Each row is a point. Before rounding, the points of a table are all equally far from one centre. They may lie mostly on one side of it. Write the centre, to within rounding.

Points:
-0.57  -0.26
-0.25  -0.58
-0.56  +0.18
+0.12  -0.59
+0.34  +0.36
-0.59  +0.07
+0.17  -0.57
Centre: -0.05  -0.05

Points (7 x 4):
-0.23  +0.10  -0.13  +0.46
+0.20  +0.33  +0.37  +0.28
+0.12  +0.36  +0.75  -0.06
-0.24  -0.29  -0.80  -0.17
-0.42  -0.79  -0.34  -0.54
+0.14  +0.53  +0.19  +0.25
-0.18  -0.36  +0.84  -0.21
Centre: -0.12  +0.01  +0.03  -0.44

Points (13 x 9):
-0.45  +0.15  +0.16  +0.43  -0.07  +0.42  +0.45  -0.29  -0.39
+0.21  +0.43  +0.05  +0.56  -0.06  +0.39  -0.29  -0.12  -0.56
+0.16  -0.44  +0.09  +0.38  +0.05  -0.75  +0.45  +0.14  -0.65
+0.20  +0.03  +0.24  +0.54  +0.25  -0.23  +0.33  +0.55  -0.19
-0.19  +0.29  -0.15  +0.86  -0.11  +0.30  +0.36  +0.13  -0.61
-0.42  -0.12  +0.61  +0.67  -0.28  +0.17  +0.09  -0.10  +0.07
-0.31  -0.71  +0.42  +0.35  -0.29  +0.22  +0.43  +0.39  -0.52
-0.27  +0.46  +0.68  +0.17  -0.29  -0.35  -0.23  -0.20  -0.58
+0.07  -0.67  +0.15  +0.62  -0.38  -0.50  -0.17  +0.11  -1.11
+0.15  +0.08  +0.21  +1.09  +0.13  -0.40  +0.20  -0.12  -0.36
-0.27  +0.04  +0.32  +0.87  -0.09  +0.36  +0.36  -0.39  -0.46
+0.02  -0.23  +0.48  +0.64  -0.32  +0.57  +0.19  +0.05  -0.24
+0.20  -0.23  +0.47  +0.49  -0.27  -0.13  +0.57  -0.38  -0.34
Centre: -0.17  -0.16  +0.19  +0.42  -0.10  -0.12  -0.05  +0.04  -0.58

Points:
+0.55  -0.04  -0.61  -0.02  +0.42  -0.15  +0.17  +0.61  -0.08  +0.27  +0.17  +0.77  -0.25  +0.37
-0.24  -0.28  -0.51  +0.03  +0.51  +0.45  -0.11  +0.63  +0.14  +0.11  +0.11  +0.65  -0.42  -0.36
+0.03  -0.40  -0.47  -0.17  +0.46  -0.29  +0.04  +0.28  -0.25  -0.05  -0.25  +0.63  -0.19  -0.08
+0.09  +0.51  -0.20  -0.31  +0.24  +0.01  -0.01  -0.25  -0.03  -0.07  -0.43  -0.33  -0.38  +0.02
+0.24  +0.53  +0.30  +0.09  +0.76  +0.06  -0.50  +0.41  +0.21  +0.26  -0.28  +0.63  +0.23  -0.05
+0.13  -0.53  -0.44  +0.42  +0.37  +0.00  +0.18  +0.72  +0.68  -0.21  -0.20  +0.33  +0.07  +0.03
+0.32  -0.05  -0.24  +0.24  +0.83  -0.10  -0.03  +0.61  +0.47  -0.03  +0.24  +0.42  +0.64  +0.39
+0.36  +0.07  -0.42  -0.57  +0.72  +0.04  -0.75  +0.14  -0.34  +0.47  +0.38  +0.17  -0.59  -0.02
+0.26  +0.07  -0.56  -0.58  +0.51  -0.35  +0.02  +0.46  +0.65  +0.10  +0.14  +0.80  -0.13  -0.28
+0.44  -0.14  -0.38  -0.21  +0.76  -0.22  -0.62  +0.98  +0.45  +0.13  -0.49  +0.53  -0.39  -0.21
+0.37  -0.05  -0.66  +0.02  +0.70  -0.19  +0.33  +0.69  +0.24  +0.21  -0.18  +0.40  -0.03  +0.45
-0.15  -0.20  -0.45  +0.28  +0.61  +0.10  +0.03  +0.76  +0.23  -0.12  +0.04  +0.68  -0.65  +0.31
+0.67  -0.32  -0.07  -0.18  +0.32  -0.54  +0.12  +0.78  +0.49  +0.00  -0.10  +0.13  -0.78  +0.47
+0.42  +0.18  -0.05  +0.37  +0.92  -0.19  -0.46  +0.73  +0.62  -0.04  -0.09  +0.64  -0.62  +0.29
-0.40  -0.54  +0.14  +0.05  +0.40  +0.14  +0.04  +0.62  +0.41  +0.34  -0.38  +0.13  +0.07  +0.10
+0.07  +0.72  -0.83  -0.16  +0.21  -0.13  -0.14  +0.80  +0.35  +0.43  +0.36  -0.48  -0.04  -0.09
+0.63  +0.31  -0.15  +0.19  +0.33  +0.19  +0.30  +0.76  +0.21  +0.13  -0.11  -0.04  +0.43  +0.44
-0.01  -0.49  -0.71  +0.12  +0.46  +0.40  -0.08  +0.25  +0.53  +0.15  -0.37  +0.41  -0.13  +0.43
Centre: +0.21  +0.04  -0.18  -0.10  +0.21  -0.04  -0.46  +0.45  +0.34  +0.03  +0.17  +0.02  -0.18  +0.13

Points, 24 rows:
+0.76  +0.47  +0.25  -0.32  +0.63  -0.07  -1.00  +0.26  +0.29  -0.09  -0.44  -0.40  +0.56  -0.23  -0.36  -0.48  +0.29  -0.25  -0.07  -0.06
+0.07  +0.16  +0.32  -0.37  -0.07  +0.43  -0.10  -0.08  +0.70  -0.29  -0.14  -0.23  -0.29  +0.07  +0.54  -0.04  +0.10  -0.26  -0.36  +0.07
+0.22  +0.13  +0.30  -0.28  +0.65  +0.03  -0.78  -0.13  +0.44  +0.20  -0.35  +0.44  +0.27  +0.51  -0.19  -0.47  +0.23  -0.72  -0.16  -0.70
+0.22  -0.05  -0.04  -0.06  +0.31  -0.20  -1.04  +0.20  +0.92  -0.28  -0.39  +0.10  +0.06  +0.25  -0.07  -0.19  -0.28  +0.06  -0.22  +0.21
+0.14  +0.22  -0.10  -0.03  +0.27  +0.41  -0.80  +0.13  +0.34  -0.27  -0.35  +0.34  +0.77  +0.41  -0.16  -0.36  -0.70  +0.02  -0.48  +0.09
-0.10  +0.28  -0.02  -0.33  +0.34  +0.37  -0.22  +0.16  +0.76  -0.39  -1.10  -0.24  +0.16  -0.05  -0.35  -0.57  +0.06  +0.15  +0.09  -0.16
+0.05  +0.26  +0.41  -0.27  -0.04  +0.29  -1.00  +0.81  +0.08  -0.27  -0.82  -0.15  +0.41  +0.26  -0.43  -0.68  +0.01  -0.20  -0.37  +0.21
-0.24  +0.62  +0.40  -0.66  +0.41  +0.62  -0.97  +0.27  +0.44  -0.23  -0.44  -0.24  +0.51  -0.31  -0.15  -0.62  -0.15  -0.34  -0.03  -0.36
-0.39  +0.25  +0.39  +0.32  +0.13  +0.13  -0.76  +0.20  +0.37  -0.09  -0.07  -0.06  +0.93  +0.36  +0.14  -0.73  -0.17  -0.10  -0.11  -0.62
-0.27  +0.17  +0.32  +0.00  -0.22  +0.31  -0.77  -0.09  +0.18  -0.28  +0.36  +0.00  +0.23  -0.23  -0.17  +0.24  +0.19  +0.42  +0.38  -0.75
+0.15  +0.11  -0.51  +0.10  -0.19  +0.40  -0.71  +0.18  +0.45  +0.33  -0.49  -0.46  +0.30  +0.77  -0.16  -0.60  +0.19  +0.35  -0.03  -0.07
-0.57  -0.21  +0.38  -0.76  -0.09  +0.11  -0.70  +0.09  +0.16  -0.19  -0.63  +0.60  +0.39  -0.02  +0.23  -0.10  -0.09  +0.19  -0.82  -0.29
+0.23  +0.51  -0.05  -0.22  +0.33  +0.48  -0.73  +0.35  +0.54  +0.15  -0.18  +0.78  +0.86  +0.23  +0.31  -0.24  +0.34  -0.07  -0.13  -0.19
-0.08  +0.32  +0.42  -0.49  -0.39  +0.69  -0.89  +0.53  +0.62  -0.28  -0.50  +0.14  +0.24  -0.11  -0.02  +0.27  -0.16  +0.20  -0.08  -0.61
-0.37  +0.68  +0.18  -0.45  +0.65  +0.22  -0.53  +0.42  +0.39  -0.34  -0.28  -0.07  +0.58  +0.18  +0.49  -0.17  +0.16  +0.29  -0.04  +0.03
-0.07  -0.08  +0.01  -0.06  +0.37  +0.20  -0.58  +0.57  +0.43  -0.51  -0.48  +0.20  +0.46  +0.14  -0.62  -0.14  -0.28  -0.38  -0.58  +0.15
+0.44  +0.46  +0.10  -0.44  -0.35  -0.12  -0.65  +0.67  +0.38  -0.21  -0.23  +0.60  +0.90  +0.07  +0.15  -0.52  +0.25  -0.26  -0.13  -0.59
+0.07  -0.52  +0.46  +0.10  -0.06  -0.15  -0.38  +0.42  +0.65  -0.33  -0.37  -0.01  +0.62  +0.27  -0.29  -0.60  -0.03  -0.13  -0.37  -0.21
-0.26  +0.06  +0.05  -0.25  +0.11  +0.09  -0.71  -0.16  +0.69  -0.14  -0.29  -0.20  +0.70  -0.53  +0.27  -0.97  -0.13  -0.34  -0.44  -0.11
+0.35  +0.70  +0.19  -0.61  +0.39  +0.21  -0.10  +0.25  +0.53  -0.52  -0.42  +0.12  +0.60  +0.18  +0.21  -0.44  +0.23  +0.22  +0.02  -0.18
+0.00  +0.57  +0.45  -0.03  +0.22  +0.05  -0.51  +0.08  +0.82  +0.16  -0.09  -0.03  +0.88  -0.25  -0.03  -0.45  -0.15  -0.12  -0.50  +0.12
-0.23  +0.26  +0.61  -0.16  +0.09  +0.19  -0.50  +0.38  +0.78  -0.33  -0.34  -0.19  +0.65  -0.05  -0.49  -0.55  -0.08  +0.26  -0.40  -0.16
-0.01  +0.37  +0.42  -0.60  +0.11  +0.37  -0.42  -0.10  +0.42  -0.24  -0.25  -0.43  +1.09  +0.35  -0.19  -0.11  +0.11  +0.24  -0.48  -0.49
+0.02  +0.20  +0.14  +0.10  +0.21  -0.13  -0.37  +0.13  +0.38  -0.30  -0.08  +0.16  +1.07  +0.70  -0.11  -0.15  -0.05  -0.33  -0.34  -0.62
Centre: +0.01  +0.15  -0.02  -0.24  -0.04  +0.09  -0.56  +0.08  -0.01  +0.07  -0.39  +0.00  +0.28  -0.05  -0.04  -0.19  +0.13  -0.10  -0.14  -0.28

Points:
-0.29  -0.11  -0.36  +0.20  -0.32  +0.18  -0.33  -0.64  +0.16  +0.10  -0.13  +0.17  -1.06  +0.19  +0.24  -0.11  +0.06  -0.46  +0.32  -0.20  +0.20  +0.11  +0.73  -0.10
-0.20  -0.78  +0.05  +0.49  -0.55  +0.42  -0.33  -0.49  +0.27  +0.03  -0.04  +0.10  -0.59  +0.37  +0.17  -0.62  -0.35  -0.41  -0.11  +0.08  +0.03  +0.11  +0.51  -0.73
-0.23  -0.56  -0.14  +0.48  -0.12  +0.46  -0.04  -0.84  -0.09  -0.16  -0.33  -0.12  -0.99  +0.78  +0.45  -0.37  -0.14  -0.41  +0.24  -0.02  -0.06  -0.18  +0.43  -0.55
-0.13  +0.03  +0.26  +0.72  -0.49  +0.71  -0.17  -0.45  -0.02  +0.54  -0.30  +0.10  -0.74  +0.44  +0.35  -0.36  -0.02  -0.42  -0.16  +0.12  -0.05  +0.19  +0.15  -0.44
-0.39  -0.50  +0.01  +0.43  -0.02  +0.51  +0.24  -0.53  +0.23  -0.02  -0.45  +0.21  -1.02  +0.37  +0.32  -0.69  -0.25  -0.65  +0.12  -0.25  -0.16  +0.12  +0.32  -0.41
-0.27  -0.19  -0.19  +0.47  +0.16  +0.79  -0.19  -0.07  -0.12  -0.05  -0.03  +0.28  -1.30  +0.26  +0.33  -0.42  +0.21  -0.08  +0.00  +0.10  -0.15  +0.12  +0.22  +0.09
-0.31  -0.44  -0.02  +0.84  -0.08  +0.62  -0.09  -0.37  +0.28  -0.38  -0.05  +0.26  -0.80  +0.30  +0.57  -0.13  -0.33  +0.10  -0.35  -0.08  +0.15  +0.00  +0.39  -0.36
-0.21  -0.76  -0.41  +0.42  +0.24  +0.48  -0.65  -0.39  -0.19  +0.02  +0.07  +0.06  -0.66  +0.08  +0.62  -0.43  +0.22  +0.09  +0.06  +0.18  -0.05  +0.21  +0.18  -0.20
+0.09  -0.79  -0.20  +0.35  +0.27  +1.05  -0.52  -0.40  -0.16  -0.11  -0.01  -0.05  -0.70  +0.11  +0.27  -0.60  -0.30  -0.54  +0.18  -0.27  +0.05  -0.07  +0.30  -0.41
-0.05  -0.49  -0.41  +0.41  -0.21  +0.50  -0.51  -0.41  +0.31  -0.21  -0.21  +0.21  -0.90  +0.42  +0.06  -0.02  -0.13  -0.05  +0.01  -0.40  +0.06  +0.01  +0.65  -0.65
-0.67  -0.61  -0.06  +0.49  -0.27  +0.54  -0.16  -0.29  +0.01  -0.21  -0.36  +0.10  -0.90  +0.38  +0.19  -0.40  +0.25  -0.12  -0.28  -0.09  -0.16  +0.07  +0.79  -0.30
-0.39  -0.82  -0.08  +0.22  -0.16  +0.74  +0.26  -0.59  -0.36  +0.07  +0.16  +0.16  -0.74  +0.45  +0.39  -0.57  +0.52  -0.28  -0.06  -0.20  -0.14  +0.00  +0.19  -0.21
-0.32  -0.24  -0.19  +0.46  -0.20  +0.62  -0.25  -1.05  +0.16  -0.04  -0.28  -0.17  -0.59  +0.59  +0.34  -0.19  -0.02  -0.27  -0.21  -0.20  +0.03  -0.03  +0.21  -0.63
-0.11  -0.81  -0.31  +0.05  +0.32  +1.07  -0.08  -0.48  +0.21  -0.18  +0.07  +0.48  -0.72  +0.48  +0.34  -0.01  +0.24  -0.28  -0.08  -0.07  -0.10  +0.40  +0.22  -0.07
-0.67  -0.45  -0.13  +0.72  -0.47  +0.63  -0.51  -0.11  +0.35  -0.28  -0.10  +0.04  -0.77  +0.22  +0.19  -0.50  +0.23  -0.56  +0.07  +0.17  +0.16  -0.08  +0.27  -0.37
+0.00  -0.53  -0.19  +0.41  -0.16  +0.51  -0.26  -0.79  -0.42  -0.25  +0.40  -0.15  -1.04  +0.15  +0.13  -0.30  -0.01  -0.04  +0.14  -0.06  +0.05  +0.17  +0.59  -0.18
-0.57  -0.62  -0.05  +0.76  +0.13  +0.58  -0.23  +0.14  +0.46  -0.18  +0.00  +0.10  -0.78  +0.04  +0.35  -0.62  -0.17  -0.44  +0.07  +0.09  -0.28  -0.29  +0.33  -0.23
-0.21  -0.56  -0.27  +0.62  -0.15  +0.50  -0.16  -0.59  -0.02  -0.40  +0.16  -0.29  -0.90  +0.18  +0.69  -0.59  +0.06  -0.36  -0.15  -0.01  +0.21  -0.30  +0.51  -0.17
-0.45  -0.17  -0.27  +0.35  +0.35  +0.40  -0.29  -0.32  +0.39  +0.17  -0.02  +0.14  -0.76  +0.42  +0.35  -0.43  +0.52  -0.97  -0.08  -0.28  +0.03  -0.12  +0.41  -0.28
-0.32  -0.58  -0.28  +0.26  +0.25  +0.53  +0.17  -0.53  +0.08  +0.08  -0.07  +0.23  -0.97  +0.51  +0.54  -0.44  +0.35  -0.37  +0.06  -0.07  +0.01  -0.18  +0.06  -0.84
-0.08  -0.96  +0.03  +0.36  -0.10  +0.52  +0.18  -0.33  +0.12  +0.27  -0.11  +0.43  -1.05  +0.56  +0.21  -0.37  +0.03  -0.37  -0.13  -0.11  +0.03  +0.09  +0.29  -0.68
-0.11  -0.51  -0.22  +0.11  -0.19  +0.43  -0.16  -0.30  -0.29  -0.53  +0.26  +0.56  -0.95  +0.38  +0.13  -0.24  +0.02  -0.23  -0.16  -0.18  +0.37  +0.03  +0.02  -0.18
-0.17  -0.14  -0.40  +0.27  -0.28  +0.31  -0.09  -0.39  +0.10  -0.27  -0.28  +0.36  -1.05  +0.74  +0.42  -0.26  -0.09  -0.22  +0.07  +0.12  +0.56  +0.33  +0.41  -0.37
-0.34  -0.38  -0.08  +1.17  +0.08  +0.74  -0.28  -0.15  +0.31  -0.42  -0.08  -0.29  -0.51  +0.23  +0.22  -0.54  -0.26  -0.47  +0.17  -0.33  +0.41  +0.55  +0.27  -0.16
+0.04  -0.44  +0.02  +0.30  +0.02  +0.99  -0.44  -0.22  +0.04  -0.31  +0.05  +0.45  -0.42  +0.45  +0.14  -0.33  -0.62  +0.03  +0.26  -0.02  +0.01  +0.48  +0.23  -0.64
+0.05  -0.45  -0.27  +0.60  -0.08  +0.62  -0.41  -0.66  +0.02  +0.30  -0.15  +0.10  -0.58  +0.23  +0.26  -0.16  +0.24  -0.70  +0.31  -0.08  -0.02  -0.54  +0.44  -0.41
-0.24  -0.70  +0.01  +0.55  +0.00  +0.94  -0.26  -0.59  -0.11  -0.18  +0.00  -0.20  -1.04  +0.16  +0.22  -0.51  +0.15  -0.05  +0.04  +0.14  +0.25  +0.03  +0.24  -0.72
-0.38  -0.04  -0.14  +0.20  -0.11  +0.17  -0.22  -0.26  +0.11  +0.06  -0.07  +0.35  -0.64  +0.75  +0.22  -0.76  +0.56  -0.23  -0.18  +0.00  +0.30  +0.46  +0.01  -0.23
-0.30  -0.85  -0.26  +0.72  +0.14  +0.68  -0.19  -0.47  +0.71  -0.10  -0.13  -0.13  -0.73  +0.14  +0.59  +0.08  +0.25  -0.47  +0.42  +0.25  +0.31  +0.08  +0.53  -0.32
-0.25  -0.48  +0.28  +0.52  +0.15  +0.41  +0.18  -0.06  +0.38  +0.28  -0.03  -0.34  -1.18  +0.24  +0.31  -0.74  -0.07  -0.55  -0.13  -0.29  +0.16  -0.13  +0.18  -0.66
-0.23  -0.30  +0.04  +0.68  +0.42  +0.60  -0.40  -0.48  -0.02  +0.35  -0.20  -0.15  -0.72  +0.82  +0.42  -0.44  -0.02  -0.19  +0.02  +0.43  -0.10  -0.12  +0.28  -0.57
Centre: -0.02  -0.32  +0.09  +0.22  +0.04  +0.42  +0.06  +0.00  +0.08  -0.12  +0.00  -0.26  -0.34  +0.35  +0.23  -0.09  +0.09  -0.34  +0.20  -0.02  +0.07  +0.18  +0.28  -0.27

Points, 29 rows:
-0.23  -0.61  +0.07  +0.10  -0.18  +0.10  -0.47  +0.14  -0.39  -0.09  -0.22  -0.38  -0.61  -0.19  -0.13  -0.17  +0.54  +0.27  +0.88  -0.27  -0.15  +0.31  +0.49  -0.70
-0.18  -0.82  +0.17  +0.32  -0.04  -0.32  -0.12  +0.28  -0.22  -0.38  -0.19  -0.31  -0.90  -0.35  -0.28  +0.01  +0.47  +0.49  +0.76  -0.21  -0.14  +0.10  +0.59  -0.31
-0.25  -0.92  +0.19  -0.03  +0.27  -0.18  -0.36  +0.16  -0.15  -0.09  -0.07  -0.38  -0.61  -0.25  -0.15  -0.14  +0.22  +0.25  +0.64  -0.18  -0.25  +0.17  +0.48  -0.70
-0.67  -0.62  -0.08  +0.41  -0.30  -0.15  -0.35  -0.11  -0.32  -0.05  -0.38  +0.02  -0.53  -0.43  -0.47  +0.29  +0.26  +0.61  +0.95  -0.17  -0.46  +0.05  +0.14  -0.63
-0.55  -0.59  +0.33  +0.08  -0.06  +0.09  -0.55  +0.12  -0.39  -0.05  -0.45  +0.04  -0.48  -0.68  -0.28  -0.23  +0.33  +0.36  +0.67  -0.09  -0.16  +0.07  +0.33  -0.77
-0.15  -0.60  +0.21  -0.20  -0.26  -0.46  -0.04  -0.31  -0.27  -0.12  -0.19  -0.37  -0.82  -0.58  -0.35  -0.29  +0.23  +0.32  +0.76  -0.18  -0.32  +0.15  +0.47  -0.41
-0.65  -0.79  +0.03  +0.20  -0.14  -0.35  -0.15  +0.36  -0.14  -0.24  -0.27  +0.00  -0.77  -0.35  -0.07  +0.08  -0.08  +0.19  +1.02  -0.57  -0.54  +0.40  +0.41  -0.43
-0.34  -0.43  +0.21  -0.17  -0.04  -0.24  -0.69  +0.38  +0.06  -0.23  -0.10  -0.21  -0.70  -0.22  -0.37  -0.14  +0.08  +0.56  +0.94  -0.30  -0.48  -0.02  +0.30  -0.48
-0.28  -0.81  +0.25  +0.00  +0.08  +0.09  -0.46  +0.13  -0.12  -0.04  -0.49  -0.09  -0.69  -0.53  -0.21  -0.02  +0.43  +0.32  +0.89  -0.23  -0.35  +0.21  +0.29  -0.58
-0.20  -0.73  +0.44  -0.01  -0.16  -0.16  -0.29  +0.39  -0.37  -0.29  -0.21  -0.27  -0.80  -0.32  -0.33  +0.07  +0.04  +0.18  +0.70  -0.38  -0.69  -0.34  +0.14  -0.42
-0.19  -0.73  +0.13  -0.15  -0.18  +0.04  -0.11  +0.13  -0.07  -0.13  -0.01  -0.21  -0.39  -0.67  -0.62  -0.12  +0.21  +0.59  +0.78  -0.36  -0.22  +0.24  +0.59  -0.35
-0.42  -0.86  +0.07  +0.11  -0.18  +0.02  -0.32  +0.12  -0.27  -0.19  +0.07  -0.07  -0.62  -0.32  -0.21  -0.10  +0.17  +0.48  +0.80  -0.30  -0.41  +0.21  +0.34  -0.70
-0.38  -0.83  -0.01  +0.16  +0.06  -0.08  -0.43  +0.09  -0.36  -0.30  -0.03  -0.32  -0.65  -0.37  -0.14  -0.02  -0.13  +0.65  +0.65  -0.10  -0.15  +0.36  +0.20  -0.62
-0.24  -0.59  +0.05  -0.04  -0.11  -0.09  -0.20  +0.11  -0.37  -0.34  -0.45  -0.60  -0.47  -0.45  -0.24  +0.19  -0.02  +0.38  +1.06  -0.67  -0.30  -0.21  +0.50  -0.53
-0.22  -0.39  +0.12  +0.03  -0.01  +0.12  -0.12  +0.11  -0.20  -0.20  -0.41  -0.35  -0.44  -0.53  -0.56  -0.30  +0.16  +0.46  +0.84  -0.14  -0.35  -0.01  +0.67  -0.62
-0.15  -0.63  +0.15  +0.26  -0.23  +0.19  -0.53  +0.12  -0.06  -0.11  -0.32  -0.12  -0.26  -0.69  -0.37  -0.09  +0.56  +0.29  +1.00  -0.28  -0.38  -0.15  +0.14  -0.42
-0.30  -0.47  +0.23  +0.19  -0.15  -0.04  -0.34  +0.23  -0.52  +0.04  -0.45  +0.33  -0.47  -0.43  -0.19  -0.27  +0.71  +0.24  +0.74  -0.09  -0.15  +0.38  +0.45  -0.49
-0.31  -0.46  +0.18  -0.23  -0.40  -0.28  -0.19  +0.22  -0.08  -0.04  -0.09  -0.23  -0.91  -0.73  -0.26  -0.20  +0.42  +0.44  +0.89  -0.30  -0.28  +0.11  +0.43  -0.58
-0.32  -0.79  +0.06  +0.11  -0.15  +0.00  -0.25  +0.05  -0.25  +0.06  -0.42  -0.33  -0.66  -0.53  -0.05  +0.04  +0.00  +0.34  +0.99  -0.69  -0.66  -0.15  +0.41  -0.27
-0.41  -0.88  +0.26  +0.03  +0.01  +0.02  -0.33  +0.28  -0.03  +0.02  -0.10  -0.17  -0.42  -0.65  -0.77  +0.11  +0.31  +0.29  +0.92  -0.21  -0.12  +0.28  +0.55  -0.29
-0.50  -0.82  +0.31  +0.13  -0.20  -0.07  -0.61  +0.13  +0.06  -0.07  -0.32  -0.42  -0.75  -0.32  -0.17  +0.07  +0.32  +0.51  +0.61  -0.23  -0.44  +0.23  +0.41  -0.52
-0.38  -0.71  +0.23  +0.22  -0.35  +0.21  -0.21  -0.32  -0.08  -0.14  -0.19  -0.29  -0.50  -0.48  -0.39  -0.15  -0.02  +0.50  +0.83  -0.05  -0.46  +0.06  +0.49  -0.48
-0.36  -0.90  +0.05  +0.36  -0.26  -0.35  -0.01  +0.44  -0.45  +0.04  +0.02  -0.15  -0.74  -0.51  -0.18  -0.42  +0.17  +0.29  +0.56  -0.29  -0.37  -0.02  +0.39  -0.44
-0.34  -0.64  -0.21  +0.02  -0.16  -0.16  -0.34  -0.21  -0.04  -0.33  +0.19  -0.40  -0.57  -0.42  -0.15  -0.11  +0.04  +0.34  +0.69  -0.63  -0.31  -0.22  +0.14  -0.64
-0.41  -0.63  +0.30  +0.08  -0.13  +0.07  -0.27  +0.16  +0.02  -0.05  -0.46  -0.58  -0.43  -0.48  -0.06  -0.16  +0.36  +0.15  +0.78  -0.46  -0.64  +0.25  +0.29  -0.59
-0.82  -0.62  +0.05  +0.36  -0.29  +0.16  -0.39  +0.41  -0.01  +0.03  -0.39  -0.43  -0.42  -0.54  -0.23  +0.14  +0.39  +0.29  +0.84  -0.04  -0.37  +0.10  +0.42  -0.65
-0.33  -0.75  -0.01  +0.15  -0.28  +0.16  -0.37  +0.11  -0.44  -0.12  -0.43  -0.52  -0.50  -0.17  -0.61  +0.26  +0.36  +0.60  +0.83  -0.25  -0.02  +0.08  +0.17  -0.64
-0.21  -0.79  -0.04  +0.14  -0.05  -0.23  -0.38  +0.03  -0.11  +0.00  -0.22  +0.01  -0.19  +0.00  -0.42  -0.10  +0.48  +0.24  +0.71  -0.36  -0.22  +0.40  +0.52  -0.78
-0.55  -0.62  +0.17  +0.05  -0.39  -0.31  -0.30  +0.08  -0.37  -0.52  +0.14  -0.07  -0.78  -0.60  -0.25  +0.24  +0.12  +0.47  +0.78  -0.20  -0.39  +0.06  +0.35  -0.29
Centre: -0.29  -0.13  +0.20  +0.23  -0.23  -0.23  -0.06  +0.16  -0.02  +0.18  -0.29  -0.10  -0.38  -0.21  -0.14  +0.21  -0.09  +0.10  +0.53  -0.27  +0.18  +0.02  +0.09  -0.15
